Each row of a before or after table is a point. One or more steps were done to the points. Then noise was added and the rows were shuffled. The steps act on how far a point lies along the listed directions, d1 being the first. What was done? A step turns or swaps two directions, mirrors them in a line or flattens them onto one, adds a multiple of one to another, or multiplies one. Angles are multiples of 10 degrees, from the lower direction toward the higher: turns from -170 to 170, lines from 10 to 170 but not 90. Use the fewest steps. Two steps may share a direction if one is a turn and the other turns, adds or multiplies; they go together, in the order done. Otherwise the lowest direction goes first.
In the rows, 128 means zero.

Directions:
(1): [91,144]
(2): [144,165]
Before:
[[104,114],
[138,102],
[117,108],
[130,67],
[120,132],
[139,156],
[90,126],
[142,124],
[99,118]]
After:
[[138,156],
[115,109],
[59,139],
[154,57],
[156,94],
[89,120],
[78,127],
[156,119],
[112,136]]
Steps: multiply d1 by 2

Directions:
(1): [94,128,138,85]
(2): [92,111,94,149]
(3): [113,181,126,140]
(4): [107,118,172,155]
Before:
[[136,85,84,128],
[167,148,155,144],
[146,172,152,172],
[162,151,141,152],
[102,101,142,117],
[101,86,107,139],
[138,111,152,180],
[146,163,123,123],
[125,148,83,78],
[150,119,121,121],
[161,184,167,167],
[95,74,152,128]]
After:
[[120,109,165,165],
[131,147,79,83],
[121,77,135,148],
[140,182,181,151],
[119,84,92,116],
[141,118,127,115],
[125,170,165,153],
[136,163,129,117],
[125,105,129,138],
[138,148,155,132],
[105,86,103,144],
[149,149,166,129]]
Steps: flatten d1 and d4 onto the line at 110 degrees

Directions:
(1): [104,117,162,131,162,170]
(2): [187,109,122,119,149,145]
(3): [104,89,95,89,135,127]
(4): [132,155,155,79,146,105]
(5): [129,158,112,104,99,174]
Before:
[[155,114,104,125,108,55],
[162,136,132,174,107,161],
[157,116,115,168,109,156],
[121,124,106,148,91,145],
[145,87,88,144,110,84],
[134,134,163,112,140,113],
[160,105,95,136,104,45],
[152,130,161,133,178,110],
[148,113,175,130,166,105],
[151,137,154,109,189,126],
[129,135,177,131,157,95],
[140,103,143,166,114,125],
[153,131,112,162,96,137]]
After:
[[101,169,149,123,101,106],
[112,183,158,137,98,116],
[145,123,171,137,192,130],
[150,108,115,131,122,75],
[99,111,122,121,120,75],
[103,126,168,143,120,113],
[154,110,150,131,147,138],
[104,146,112,132,83,119],
[118,167,130,136,89,101],
[142,104,187,135,184,130],
[153,101,171,157,173,138],
[154,127,157,116,195,142],
[138,107,116,130,120,60]]
Steps: add -0.7 times d5 to d1; swap d2 and d4

Directions:
(1): [134,85,122,107,97,182,150,126,108]
(2): [140,103,155,139,137,101,120,84,76]
(3): [129,98,119,119,105,107,123,82,182]
(4): [105,89,111,110,122,79,143,169,116]
(5): [153,154,155,116,109,109,192,125,131]
(6): [158,111,162,168,91,124,106,162,139]
Before:
[[119,174,108,163,179,114,73,115,128],
[180,135,187,155,122,81,131,85,111],
[134,175,133,102,140,133,180,167,104],
[158,146,179,150,121,95,110,111,127],
[107,149,118,132,143,131,85,93,146],
[122,139,118,105,142,123,159,164,117],
[130,147,133,155,149,107,91,131,155],
[146,133,156,155,143,135,100,98,127],
[161,178,153,156,125,115,134,107,143],
[101,137,109,116,140,154,112,177,122],
[117,126,122,138,151,102,90,114,145]]
After:
[[135,153,135,156,149,117,88,124,156],
[162,157,184,156,122,108,106,103,130],
[97,132,106,112,139,147,118,185,118],
[188,147,192,160,123,97,126,73,114],
[134,170,133,101,140,129,181,173,104],
[117,125,122,136,152,101,90,112,145],
[113,128,111,100,139,105,164,178,113],
[158,153,163,164,147,163,91,78,132],
[127,189,115,170,182,134,67,100,132],
[115,163,126,138,146,152,80,78,151],
[175,199,165,166,130,142,125,84,148]]
Steps: multiply d4 by 2

Directions:
(1): [176,89,131,103,130,143,117,180,104,144,146]
(2): [113,133,198,118,175,107,149,137,112,131,129]
(3): [136,92,150,150,137,142,121,100,184,164,157]
(4): [152,111,166,166,108,161,113,112,109,100,86]
(5): [138,168,142,99,138,175,118,143,168,89,143]
Before:
[[162,140,104,173,84,157,119,127,142,93,108],
[137,153,92,133,117,119,131,136,115,116,113],
[138,141,111,136,103,127,123,140,108,127,116],
[165,57,123,148,100,114,101,140,104,182,113],
[126,131,188,157,131,192,115,75,202,94,124],
[172,106,99,101,110,145,134,167,90,161,161],
[135,107,202,132,150,157,135,125,186,120,141],
[130,107,75,120,110,115,110,133,126,171,158],
[137,97,71,117,128,69,139,113,130,187,153],
[125,152,171,127,144,129,122,130,147,117,118]]
After:
[[155,126,100,144,115,142,120,124,152,137,135],
[160,162,172,108,151,175,119,109,186,89,133],
[151,84,124,185,114,110,135,117,146,169,142],
[93,125,162,113,156,65,170,149,87,137,117],
[120,147,157,129,140,165,108,104,179,124,150],
[100,176,128,150,114,148,146,66,164,123,134],
[125,135,120,116,127,95,127,156,100,143,116],
[115,141,191,170,121,144,112,79,157,110,79],
[117,66,161,119,161,64,154,151,71,183,138],
[138,130,117,149,102,138,117,118,143,138,129]]
Steps: multiply d1 by -1; turn d2 and d3 by -80 degrees; mirror d4 and d5 in the line at 150 degrees

Directions:
(1): [113,109,147,118,139,116,110,189,162,144,132,115,92,75]
(2): [134,129,149,126,189,136,162,123,164,104,113,158,173,104]
(3): [121,167,119,161,143,91,156,134,93,88,133,149,82,107]
(4): [154,122,66,156,126,128,144,152,155,134,66,118,121,140]
(5): [167,161,160,163,148,145,71,101,149,129,112,121,102,130]
Before:
[[119,110,170,100,159,127,92,171,172,138,125,119,102,76],
[152,146,125,160,105,142,88,91,132,133,130,122,124,149],
[113,127,82,149,132,115,209,127,103,112,120,145,163,163],
[143,112,139,127,112,169,83,147,138,176,114,101,116,142],
[166,132,146,142,171,152,125,138,178,128,90,147,148,122],
[119,105,163,99,156,158,112,145,174,150,102,139,134,97],
[158,143,117,137,115,139,95,134,143,151,94,116,82,132],
[127,116,167,103,117,153,61,153,182,167,121,104,126,112],
[106,132,120,112,116,114,173,121,75,89,173,146,132,114],
[127,134,114,141,115,129,130,94,96,103,120,139,145,159],
[94,133,140,113,95,124,152,132,64,97,169,148,145,126]]
After:
[[176,139,80,150,110,144,104,141,160,159,58,110,86,146],
[115,120,123,132,120,122,126,131,113,115,124,131,129,130],
[131,136,175,109,153,138,95,106,133,119,137,133,129,120],
[132,131,171,106,113,163,62,110,162,156,130,111,147,142],
[116,115,53,159,134,107,216,173,129,119,90,136,142,144],
[86,132,162,93,119,113,160,114,61,86,214,151,134,100],
[178,136,113,162,172,147,138,147,183,122,59,148,136,126],
[143,132,127,152,106,138,84,117,150,145,128,116,114,131],
[126,122,159,110,153,158,119,111,152,137,101,145,145,120],
[152,109,123,132,109,177,83,140,143,180,100,97,126,157],
[69,131,196,85,97,125,137,123,47,95,223,152,148,108]]
Steps: flatten d1 and d5 onto the line at 80 degrees; add 0.3 times d2 to d3; multiply d4 by 2.5

Directions:
(1): [89,118,88,149,100,153,100,111,78,125,112,122,112,73,111,120,167,141]
(2): [113,111,80,124,145,148,145,141,103,119,125,143,57,172,151,153,100,109]
(3): [112,117,94,105,167,137,105,129,104,149,82,104,186,151,151,96,100,138]
Before:
[[124,115,148,153,98,116,148,127,141,113,156,150,79,91,107,137,156,125],
[111,124,116,121,123,132,123,129,98,120,123,111,139,113,118,119,142,136],
[83,111,105,137,105,153,99,118,96,119,125,109,110,72,104,124,166,150],
[114,132,131,110,149,132,123,112,109,141,129,117,148,119,137,109,122,139],
[123,119,97,120,128,136,130,130,108,120,131,125,88,137,140,146,132,113],
[96,101,90,125,138,149,138,162,93,110,132,139,64,176,164,151,102,107],
[109,118,96,125,128,153,113,130,112,133,103,121,127,123,128,119,132,128],
[129,127,139,140,104,119,138,118,134,128,146,153,100,126,120,148,120,117],
[134,130,137,126,102,130,134,123,160,108,157,145,120,124,111,148,144,128],
[94,117,90,159,108,142,88,113,83,121,110,110,135,81,113,104,164,147],
[134,123,105,124,137,131,123,130,127,121,122,121,137,138,141,120,125,137],
[51,80,7,141,140,185,123,133,34,123,91,124,16,134,137,154,120,106]]
After:
[[123,135,140,113,145,128,139,117,121,133,145,128,119,130,138,126,118,131],
[74,107,100,151,92,154,95,133,70,116,121,119,115,78,123,120,169,138],
[105,103,94,111,151,148,141,146,119,115,134,129,61,170,144,154,98,120],
[114,120,97,126,116,138,115,121,99,123,124,117,110,109,129,133,151,123],
[136,125,112,131,125,129,124,128,130,118,130,124,128,126,132,124,136,138],
[119,123,126,134,113,123,122,114,121,138,125,140,132,121,123,129,119,126],
[123,112,87,135,149,135,141,146,115,111,132,138,65,185,153,146,95,112],
[45,85,19,156,113,185,110,121,30,120,97,122,23,90,115,149,154,116],
[117,105,121,130,137,121,143,134,129,127,125,137,110,131,133,121,120,124],
[122,124,118,114,135,129,144,140,112,115,134,123,110,149,131,138,119,122],
[118,120,104,128,126,149,128,136,123,126,118,132,101,135,130,135,127,119],
[127,125,121,115,121,133,125,125,150,117,136,135,146,138,123,134,130,132]]
Steps: swap d1 and d2; multiply d3 by 0

Directions:
(1): [131,127,122,134,72,125,155,150,132,119,135,156,93,164,185,121,146,149,164,179]
(2): [150,146,168,90,78,102,107,104,122,80,95,100,109,136,139,105,140,139,100,90]
(3): [179,144,75,110,132,79,111,96,94,167,102,154,151,148,137,156,136,140,123,135]
(4): [141,174,161,128,145,117,89,102,173,163,182,125,120,151,160,121,141,86,136,127]
(5): [110,139,126,130,133,129,135,87,113,117,146,77,140,89,175,148,107,148,87,187]
Before:
[[104,124,107,127,167,154,134,102,142,141,121,121,146,108,139,147,134,117,118,149],
[169,139,67,114,81,98,159,121,92,108,103,141,151,126,171,166,118,176,113,175],
[130,123,100,145,183,134,124,148,130,199,145,169,130,147,102,135,138,95,164,119],
[106,105,108,169,173,165,122,172,155,160,166,161,139,138,76,105,122,91,159,82],
[96,111,121,177,151,151,137,180,171,153,172,153,121,130,113,139,141,95,184,144],
[135,98,83,128,126,100,140,104,79,115,74,116,137,110,129,152,110,175,97,145],
[140,122,106,161,153,147,134,137,150,174,136,165,115,146,95,121,132,103,152,113],
[160,145,125,119,62,79,121,82,84,101,69,104,116,138,174,128,129,157,107,141],
[141,151,98,106,172,121,112,93,94,168,141,115,170,101,145,169,103,143,106,157]]
After:
[[155,148,121,143,141,95,99,119,159,176,150,168,104,180,157,129,146,110,157,126],
[134,127,123,102,128,132,121,114,142,122,84,145,126,144,118,125,158,118,130,92],
[143,138,140,90,86,101,123,93,83,95,85,91,111,123,153,119,134,154,91,124],
[177,138,105,87,108,104,115,143,102,152,95,183,128,171,120,130,143,144,161,92],
[160,160,119,135,86,122,138,165,175,139,169,185,110,178,173,127,146,114,178,149],
[121,122,99,189,129,138,146,156,140,183,148,176,114,164,156,134,128,106,190,176],
[131,136,134,104,112,111,99,75,99,80,114,63,143,97,139,110,111,143,58,91],
[144,134,134,121,94,123,129,83,113,105,100,91,108,114,144,117,121,147,88,131],
[115,123,169,115,84,115,112,123,131,56,101,69,116,96,121,118,136,136,96,94]]
Steps: turn d1 and d3 by -50 degrees; turn d2 and d5 by 170 degrees; multiply d4 by -1

Directions:
(1): [85,116,124,133,81,142,121,125,139,87,84,88,75,161,153,146,120,142,167,128,156,85,106,115,171,124,124,147,134,101,79,125]
(2): [107,118,117,101,129,129,162,99,143,93,165,172,101,156,98,121,143,102,128,215,160,141,98,143,135,113,167,114,107,112,149,99]
(3): [98,193,132,92,154,153,137,113,120,141,126,91,129,128,144,117,148,138,165,129,125,198,142,119,131,115,121,143,185,110,130,63]
(4): [169,142,106,95,139,148,70,120,127,154,139,130,80,91,110,110,172,87,132,110,137,100,144,184,156,122,141,173,105,125,102,111]
Before:
[[119,74,137,165,115,99,145,142,122,121,107,138,143,145,133,136,86,133,136,126,125,103,119,119,114,120,140,102,125,118,132,162],
[192,124,120,114,123,166,66,148,103,190,120,114,113,53,122,125,165,101,117,49,117,93,161,169,140,149,135,144,98,126,80,158],
[74,132,132,138,121,121,180,112,138,101,146,145,142,174,119,130,130,157,132,195,122,159,108,93,93,117,146,83,158,121,159,107],
[127,153,119,98,139,141,99,105,130,138,151,130,92,121,102,113,161,105,152,150,160,137,133,177,146,114,154,159,126,116,123,80],
[214,148,132,132,166,130,50,151,116,230,139,110,146,41,123,108,146,113,95,23,73,130,185,182,104,141,98,167,134,146,117,150],
[123,96,133,144,102,93,164,123,156,110,151,154,146,156,135,145,110,144,122,159,141,138,112,108,125,113,139,106,135,148,147,151],
[174,148,120,100,152,131,57,145,117,182,137,118,109,79,109,105,161,126,132,71,92,113,167,194,128,140,126,168,109,152,102,124],
[147,100,124,145,133,106,140,144,143,120,150,166,144,133,107,136,117,112,111,167,128,111,122,142,122,116,150,115,86,154,137,154],
[98,184,122,81,132,153,110,110,120,108,101,84,83,152,137,131,164,140,175,150,155,158,108,140,151,122,154,137,159,87,95,62],
[150,167,115,117,168,155,105,129,116,166,126,100,121,97,126,132,140,118,114,82,116,137,128,162,151,116,109,151,141,121,111,128]]
After:
[[108,125,116,110,115,135,110,103,140,109,148,134,83,145,105,125,149,113,152,171,175,114,111,167,151,114,155,142,111,105,121,95],
[90,136,121,122,145,145,176,106,131,104,128,126,119,159,122,148,113,139,123,166,144,153,86,127,147,109,132,103,142,103,139,119],
[144,152,118,137,119,152,63,142,123,166,106,86,103,101,137,121,162,144,141,59,106,88,165,141,132,128,111,160,150,133,89,133],
[55,148,156,120,146,116,223,100,142,103,167,143,161,178,123,125,102,156,133,224,122,237,97,92,84,115,143,79,181,97,182,77],
[171,149,121,123,171,125,114,145,128,167,153,145,153,100,113,121,146,109,122,128,112,148,152,155,118,112,140,134,116,155,136,122],
[97,113,140,114,124,141,214,104,119,108,165,172,155,151,106,135,127,128,115,216,146,181,97,102,102,132,172,53,120,104,164,120],
[115,118,115,116,90,132,97,126,132,82,84,102,63,164,130,148,141,136,152,148,168,68,85,145,168,130,158,128,106,95,74,126],
[67,128,133,95,133,115,186,112,139,92,158,160,125,181,104,120,127,152,146,215,129,180,106,131,103,121,160,97,131,120,162,87],
[154,100,135,150,144,106,121,146,109,162,121,133,165,107,130,121,103,120,129,88,102,122,149,138,101,121,132,115,136,129,138,154],
[173,128,126,131,125,111,91,138,137,167,138,126,146,99,147,128,139,128,124,76,120,129,153,141,133,119,122,154,143,158,121,151]]
Steps: turn d1 and d3 by -70 degrees; swap d2 and d4
